Rows are points. Each copy is the shape, with its points in the same order, turned, moved and blurred by noise. Say if it was mirrored as well.
In the rows, 128 means zero.

Shape (8 x 3)
[[178 124 136]
 [110  98  99]
 [131 123 143]
 [152 133  93]
 [164  94  90]
 [ 67 132  92]
 [173 101  99]
 [180  98 246]]
Copy 1 (8 x 3)
[[121 167 114]
 [135  92  91]
 [100 123 133]
 [106 146  75]
 [149 143  77]
 [ 87  58  87]
 [143 147  86]
 [129 191 231]]
Copy 1 is: only turned
Copy 2 (8 x 3)
[[130 121 192]
 [112 102 116]
 [116 147 154]
 [148  99 153]
 [113  71 167]
 [146 119  71]
 [119  85 178]
 [ 69 212 226]]
Copy 2 is: only turned

Shape (9 x 3)
[[160 121 175]
 [ 87 160 203]
 [111 152 161]
 [ 65 115  73]
 [112 137 159]
 [ 95 153  90]
 [ 94 157  59]
 [106 112 201]
 [172 131  93]]
Copy 1 (9 x 3)
[[146 114 175]
 [173 195 141]
 [134 168 144]
 [ 70 150  60]
 [136 150 139]
 [ 69 173 113]
 [ 42 166 105]
 [185 142 134]
 [ 66 107 165]]
Copy 1 is: mirrored
Copy 2 (9 x 3)
[[182 147 164]
 [185 207  91]
 [174 165 105]
 [ 64 120  90]
 [153 158 116]
 [120 112  81]
 [107  82  68]
 [162 195 149]
 [147  79 148]]
Copy 2 is: only turned

Shape (7 x 4)
[[133  98 173 150]
 [123 112 110  89]
 [152 127 124 163]
 [135 154 243 176]
 [175 135  49 136]
 [ 57 117 105 101]
 [ 85 144 166  86]]
Copy 1 (7 x 4)
[[118 163  93 120]
 [160 105 136 106]
 [135 124  88 163]
 [ 93 236 116 175]
 [180  54  93 170]
 [100  85 167  95]
 [119 156 179 111]]
Copy 1 is: mirrored
Copy 2 (7 x 4)
[[178 115 178 125]
 [125  81 112 126]
 [169 134 130 162]
 [232 169 188  77]
 [139 108  74 205]
 [ 77 115 133 102]
 [135 109 128  62]]
Copy 2 is: only turned
Copy 3 (7 x 4)
[[ 95 109 128 183]
 [144 102 120 106]
 [128 167 127 165]
 [ 56 138 205 221]
 [192 181  99 121]
 [ 87 110 104  76]
 [ 87  96 162 107]]
Copy 3 is: only turned

Shape (8 x 4)
[[ 63 119 100 102]
 [147 188 178 135]
 [ 52 139 164 172]
 [184 134 174 140]
 [ 48 140 123 144]
 [106  73  76 108]
 [115  87 117  87]
 [149 109 186 114]]
Copy 1 (8 x 4)
[[ 51 133 116 114]
 [173 178  94 142]
 [ 90 211 130  80]
 [187 157 152 159]
 [ 70 177 113  76]
 [ 69  86 165 134]
 [ 80 123 152 160]
 [137 171 149 176]]
Copy 1 is: mirrored
Copy 2 (8 x 4)
[[ 73  70 134 131]
 [175 122 155  63]
 [149  31 176 120]
 [197 147 125 108]
 [105  49 175 123]
 [ 80 109 110 179]
 [103 107  86 144]
 [180 111  96 112]]
Copy 2 is: only turned

Shape (10 x 6)
[[152 163 107 144 134 106]
 [100 163 101 175 128 170]
 [109 172 141  98 171  90]
 [101  75 100  31 126 125]
 [149 151 108 196 152 101]
 [124 159 171 176 159 231]
 [182 100 103 107 122 178]
 [113 142 132 135 124  91]
 [108 156 159 136 217 108]
 [111 157 147 163 145  92]]
Copy 1 (10 x 6)
[[134 173 143 158 183 128]
 [108 164 142 153 175  44]
 [ 74 164 183 120 165 151]
 [ 72 143  72  66 110 153]
 [139 136 152 194 196 118]
 [145 141 202 118 142   7]
 [177 142  92  97 146 100]
 [ 95 161 142 166 144 133]
 [ 87 110 215 126 176 132]
 [ 98 154 182 181 157 120]]
Copy 1 is: mirrored
Copy 2 (10 x 6)
[[142 102 107 126 186 114]
 [159 138  99 142 135 177]
 [117 112 164  83 207 142]
 [137  56 167  28  95 109]
 [135  86  91 164 201 146]
 [ 74 189  72 131 124 188]
 [115 105  74  87 102  91]
 [132  95 153 134 168 131]
 [ 79 109 135  94 212 185]
 [115 104 149 149 187 156]]
Copy 2 is: mirrored

Shape (9 x 6)
[[195 168  93 167 146  90]
 [148  74 159 107  87 150]
 [ 96 128 178 193  50 177]
 [131 142 213 143  86 165]
 [130 108 114 101  70 143]
 [115 173  88  94  97  44]
 [136 163  93 104 121 125]
 [ 88 153 158 145  93 168]
 [140 130  83 122 180  56]]
Copy 1 (9 x 6)
[[208 145 133 173 130 175]
 [139  56 136  93 146  98]
 [ 91  50 174 108  37 134]
 [ 96  39 129 149  80 101]
 [147 107 133  69 110 102]
 [188 202 172 137 117  81]
 [161 159 106 129 118 127]
 [ 90 100 140 132  64 116]
 [158 187 145 162 183 143]]
Copy 1 is: mirrored
Copy 2 (9 x 6)
[[175 171 182 124  94 136]
 [118 148  42 148 146 161]
 [ 28 183  93 135 161 104]
 [ 65 162  83  80 158 143]
 [130 154  51 153 119 106]
 [148 119 117 129  18  94]
 [167 136 114 122 104  87]
 [ 72 140  93 115 148  82]
 [176  92 166 155  70 144]]
Copy 2 is: only turned
Copy 3 (9 x 6)
[[ 90  44 125 124 193 158]
 [171 122 146  97  92 135]
 [232 153 113 170 158 146]
 [204 159 115  95 168 139]
 [151 113  96 120  80 160]
 [ 85  72  25 120 122 119]
 [101 102  85 117 137 177]
 [169 170  92 141 154 164]
 [ 38  80 110 128 145 114]]
Copy 3 is: only turned
Copy 4 (9 x 6)
[[114 203 154 166 207  94]
 [106 129 123 141  63  92]
 [157 129 156 226  48 144]
 [168 170 152 156  45 137]
 [136  94 144 146 111  82]
 [101 111 220 120 192 122]
 [152 125 152 129 179 104]
 [177 123 153 167  92 165]
 [ 85 152 148 120 216 131]]
Copy 4 is: mirrored

Shape (14 x 8)
[[152 119 136 108  89  79 107  88]
 [120 120 107 133 160 126 137 133]
 [153 103 118  80 103 104 128 108]
 [107 170 140 145 115 117 123 186]
 [106  97 183  83 174 129 117 210]
 [104 137  83 104 108 168  84  59]
 [102 119 161 150  42 122 105 212]
 [143  90 171 163  98 111  82 162]
 [185 121 108 191  94 120  66 231]
 [136 163 104 140 127  45  53 120]
 [122 145  89 199 103 194 110 158]
 [ 85 107  99 118 112  86 121 127]
 [159 171  87 172 132  54 141 139]
 [210 101  63 112 130 138 120  77]]
Copy 1 (14 x 8)
[[111 175 167 100 146  89  70 161]
 [140 107 140  82 136 138 132 137]
 [115 166 160  85 108 117  87 151]
 [180 136 123 146 131 133 159 163]
 [149  66 183 151  63 135 151 181]
 [ 64 163 137 110 145 144 105  69]
 [197 195 193 162 118 112 178 155]
 [177 138 217 146 152 104 118 148]
 [240 162 205 142 174 191 109 160]
 [108 157 144 141 210 146  88 197]
 [190 143 148 116 166 163 145  68]
 [104 158 152  86 146 127 150 164]
 [176 149 100  76 196 140  97 184]
 [123 143 164  51 138 158  32  97]]
Copy 1 is: mirrored
Copy 2 (14 x 8)
[[160 182 101 105 121 108 156  89]
 [136 102 135  95 124 148 184 142]
 [165 165 145  79 118 119 154  94]
 [134 112 123 140 184 169 127 149]
 [109 163 198 107 172 220 185 141]
 [136 151 126  94  71  71 135 181]
 [191 165 159 182 211 152 126 147]
 [185 187 114 146 169 165 186 144]
 [226 147  94 105 237 169 161 187]
 [109 162  54  91 185 100 161 126]
 [199  91 113 138 138 140 142 221]
 [131 131 147 121 151  92 176 120]
 [153  83  57  93 172 129 164  97]
 [204 136 106  23  82 110 175 133]]
Copy 2 is: mirrored
Copy 3 (14 x 8)
[[148  94 119  85  86 139 104 105]
 [139 109 128 143 125 111 181 126]
 [102  92 109 107  94 135 114 138]
 [169 117  74 191 137 162 142  97]
 [ 69 140 127 228 105 146 148 100]
 [124   7 128 100 150 128 134 131]
 [127 116  21 182 146 133  99  63]
 [131 123  92 163 125 100  94  57]
 [198 135  58 208 136  58  90 105]
 [213  56 123 148  53 113 130 101]
 [180  90  83 163 222  90 151 118]
 [124  77  77 122  89 120 169  96]
 [218 131  95 121  96 127 158 137]
 [133  98 139  81 126  70  97 189]]
Copy 3 is: mirrored
Copy 4 (14 x 8)
[[160 121 128  94  77 175  91 133]
 [128 157 148 119 132 121 154 117]
 [145 153 136 126  59 172 122 118]
 [128 171 123 116 160 115  75  90]
 [ 58 187 144 168  99  73  91 125]
 [134 112  79 131 127 206 175  98]
 [131 144 149 145 136 128  24  42]
 [138  92 141 128  99  89  63  87]
 [213 116 122 174 134  53  59  68]
 [184 104 106 103 145 142  81 173]
 [166 124 111 136 170 112 144  19]
 [131 128 164 134 140 171 109 129]
 [216 161 148  77 156 112 113 140]
 [210 135 109 138  52 153 191 112]]
Copy 4 is: mirrored

Shape (13 x 8)
[[103 147  99 118 155 125  80 149]
 [ 70 193  70  94 141  90 168 116]
 [104 110  76  80 147  79 112  67]
 [132 134  86 106  79  95 154  94]
 [182 142 190 150  78 191  78 153]
 [122 203 192 171 118 177 120 115]
 [118 151 147  56  81  83 113 152]
 [197 177 159 148 196 197 141 115]
 [ 71 107 138  66 114 128  91 144]
 [114 101  83 125 181  86  88 148]
 [108 185  67 101 121 113  60 128]
 [186 120 101 174 168 116 158 144]
 [192 156 189 152  89  96 119 120]]
Copy 1 (13 x 8)
[[143 146 196 125 159 107 160 124]
 [117 238 147 124 145 130 163 169]
 [120 173 179 144  74 132 202 148]
 [170 203 146 147  77 142 144 111]
 [210  91 147 101 117  50  93  42]
 [132 144 107  97 158  34 103  62]
 [201 174 160 170 105  75 132 168]
 [154 106  85  42 159  79 190  58]
 [151 123 199 140  98  89 119 178]
 [135 118 200 161 145 146 196 131]
 [161 195 221 127 140  91 169 112]
 [166 127 116 119 160 172 187  70]
 [197 138  94 172 109  67 140  64]]
Copy 1 is: mirrored
Copy 2 (13 x 8)
[[150 129 145 109 183  78 119 103]
 [108 184  51 130 194  93 113 109]
 [108 196 119 133 131  54 123  57]
 [127 172  75 116  98 105 150  96]
 [187  91 196 109 117 165 197 146]
 [146 105 148 163 185 199 176 124]
 [142 160 112 137 134  56 187 168]
 [126 149 200 128 160 215  87 138]
 [108 144 149 104 167  48 194 113]
 [123 117 145 111 148  47  80  87]
 [198 167 116 121 182  71 126  93]
 [115 102 132 101  99 147  59 120]
 [159 110 140 182  80 149 153 149]]
Copy 2 is: mirrored
Copy 3 (13 x 8)
[[155 139  80 125 120 112 119 119]
 [197 204 153 140 157 155 126 123]
 [129 218 111 113 144 148 187 100]
 [136 146 168 126 138 175 186 119]
 [103  28 135  36  88 110 125 142]
 [161  95 183  55  66  99  80 127]
 [139 118 162 104 203  96 176 129]
 [143 118 124  59  41 117  97 220]
 [118 141 105 109 198 107 125  91]
 [129 166  71 175 116 119 142 108]
 [212 146  94 110 134 131 183 103]
 [120 121 125 162  74 154 130 188]
 [111  80 193 109  78 104 181 153]]
Copy 3 is: mirrored

Shape (14 x 9)
[[107  61 157 151 115 179 143 153  91]
 [ 65 171 106  89  36 108  84 158 116]
 [ 84 135  88  85  38  92 171 162 163]
 [168 135 164  76  95 163 157 164 125]
 [161 142  91 140 136 136  68 194 112]
 [131 152 185 146 151 103 136  98  87]
 [174 168  98 122 142 206 154  93 138]
 [151 147 179  98 134 145  60 135 183]
 [165  81 173 158  58 108  97 147 168]
 [164 149  72  63 155 190  78  90  99]
 [129 109 148 111  55 101 170  86 129]
 [120 161 181 126 122 107 135 168 175]
 [160  79 168 136 141 164  84 140  77]
 [103 134  75 119 154 124 161 112  84]]
Copy 1 (14 x 9)
[[151 129 205 176 124 136 104 148 134]
 [225 154  72 122 136 157 146 158  57]
 [249 111  80 118 114 141 168 105 122]
 [155 152 150 133 182 158 142  71 127]
 [123 155 134 110 114 105 106  91  25]
 [ 79 148 140  87 125 167 122 157 146]
 [122 201 103 140 143 118  59  67 156]
 [109 120  99 102 223 102  97 133  88]
 [173  61 164  74 161 140  75 116  92]
 [ 88 185  70 193 147 143  70  87  84]
 [177  91 114 108 127 188 112 122 172]
 [150 125 133  63 170  97 156 131 131]
 [ 93 132 190 152 145 147  86 134  90]
 [125 162  97 158  64 136 134 122 141]]
Copy 1 is: only turned
Copy 2 (14 x 9)
[[127 122 130 104 201 126 120 159  74]
 [  9  77 102 124 123 168  68 102 143]
 [ 21  52 177  99 146 186 133 127 185]
 [110 158 159 102 144 196  80 178 148]
 [ 92 157  71  47 126 122 107  90 145]
 [152 105 136 133  90 104  90 168 103]
 [168 158  98 162 146 158 121 126 182]
 [133 145 118 100  82 205  76  78 102]
 [118  92 113  48 114 217 142 151  78]
 [ 99 215  71 176 116 146 114  92 153]
 [ 91  79 148 150 119 183 142 182 117]
 [140  91 174  71 101 167  84 106 129]
 [122 171  91  89 141 142 102 161  52]
 [ 93 133 137 147 148  75 145 137 156]]
Copy 2 is: only turned
Copy 3 (14 x 9)
[[154 151 180 207 136 151 124  65 144]
 [229 108 163  63 146 143  58 100 120]
 [167 171 152  49 120 108  58  57  92]
 [156 183 141  96 135 169 159  84 169]
 [204 102 111 131 177 133 177 112  94]
 [123 121 178 144 104 140 140 179 159]
 [131 193  86 142 199 130 131 150 167]
 [187 103  72 118 101 138 148 115 193]
 [174 109 157 128 101  62 156  50 177]
 [129 107  73 123 228 185 121 133 158]
 [113 149 188  90 125 100  89  90 169]
 [183 157 122 108  65 122 138 123 141]
 [153  99 156 186 155 163 174  93 172]
 [110 140 145 141 169 149  89 144  80]]
Copy 3 is: only turned
Copy 4 (14 x 9)
[[129 127  52 131 159 132 172 138 172]
 [117 182 153 216 104 114 143 101  60]
 [ 99 175 100 180  63  69 120  61  99]
 [155 133  84 173 114 179 105  59 140]
 [135 114 164 153  80 180 158 143 146]
 [132 137  88  95 147 174  80 152  83]
 [182  55 124  90 123 151 144  55 119]
 [174 180 172 130 155 198 117  80 147]
 [119 222  88 118 105 193 169  98 146]
 [247  74 164 130 105 133 142 106 119]
 [146 182  48 119 101 127 124  74  81]
 [ 87 165 133 134 135 165  81  80 134]
 [177 131  86 132 145 196 162 162 160]
 [143  82 107 111  97  80 112 146  97]]
Copy 4 is: mirrored
